Each row is a point. Two turns around zero, p and q, are shown by what they do to some points. Write where each new point lands after one turn and then the other. Backwards means that the second turn is done in reverse. Each puzzle has new turns, and all numbers are rounded.

Turn p:
-.71	-.05	-.08 => -.47	-.45	-.30
-.19	.13	-.05 => -.18	-.14	.05
.15	-.44	-.16 => .07	.32	-.36
.15	.12	.12 => .15	.00	.17
.30	.23	-.25 => -.07	.32	.32
.31	.01	.42 => .50	-.05	.13
Turn q:
.04	.52	-.37 => .30	.55	.13
-.11	-.33	.04 => -.30	-.18	-.02
-.15	-.31	.42 => -.14	-.52	.05
.23	.12	-.09 => .15	.15	-.17
Where do these land?
q, then p: -.20	.19	-.41 => .03	-.32	.38
q, then p: -.21	.50	-.10 => .40	-.09	.37
p, then q: .01	.18	.46 => -.09	-.27	-.41
p, then q: -.06	-.29	-.29 => -.01	.34	.24
p, then q: .13	-.32	.30 => .03	.26	-.38
q, then p: .33	-.26	.04 => -.33	.22	-.14

Turn p:
-.18	-.03	-.29	.11 => -.31	.13	.00	-.11
.16	-.02	-.19	-.35 => .11	-.02	.36	-.20
.02	.20	.11	.25 => .04	-.02	-.33	-.03
.00	-.36	-.17	-.33 => -.11	-.03	.50	.07
.33	-.05	.23	.10 => .18	-.35	-.10	.07
-.28	.32	.36	.53 => .01	.17	-.72	.21
-.05	-.07	-.05	-.31 => .08	.11	.30	.01
Turn q:
-.18	-.07	-.25	-.25 => .35	.03	-.12	-.16
.20	.03	.49	.03 => -.24	-.26	.31	.24
-.22	.36	.00	-.07 => -.01	.04	.20	-.38
.22	-.27	-.49	.01 => .24	.36	-.35	.24
-.03	-.05	.25	.27 => -.32	-.17	-.04	.05
Where do these land?
q, then p backwards: .31	-.08	-.10	.20 => -.35	-.10	.12	.08
q, then p: .18	.21	.10	-.14 => .21	-.04	-.17	.18
q, then p: .13	-.11	.00	.27 => -.22	.18	-.14	-.05
p, then q: .23	.16	.29	.17 => .12	.25	-.21	.27
q, then p: -.08	-.21	-.03	-.18 => -.07	-.25	.09	-.08
p, then q: -.02	.01	.20	.01 => -.10	.14	-.06	.08
p, then q: -.75	.02	-.46	-.34 => -.25	-.10	.61	-.67

Turn p:
.22	-.32	.13	-.14 => -.33	-.05	.27	-.07
-.09	-.01	.51	-.42 => -.28	-.25	-.12	-.54
-.38	-.10	-.20	-.01 => .35	.16	.13	-.17
-.13	.35	-.15	.53 => .45	-.11	-.24	.41
.38	.07	-.28	.03 => -.20	.25	-.04	.35
Turn q:
.01	.10	.32	.07 => .02	.25	-.10	.21
-.09	.24	-.29	.09 => -.35	-.08	.14	-.11
.20	.05	-.38	-.22 => -.10	-.47	.06	-.02
.25	.13	.42	.25 => .08	.31	.07	.46
-.46	.19	.06	.29 => -.30	.44	.02	-.23
.20	-.50	-.54	-.12 => .32	-.55	.29	-.33
-.11	-.20	.40	-.35 => .31	.10	-.47	.02
Where do these land?
p, then q: -.42	.00	-.51	.09 => -.16	-.17	.09	.62
q, then p: .10	.02	.05	.42 => -.01	-.35	-.25	.00
p, then q backwards: -.23	.18	.29	-.48 => -.53	-.10	-.20	-.25
p, then q: .23	.22	.02	.15 => -.05	.06	.29	-.19
q, then p backwards: .33	-.42	.15	-.17 => -.36	.12	-.05	.44
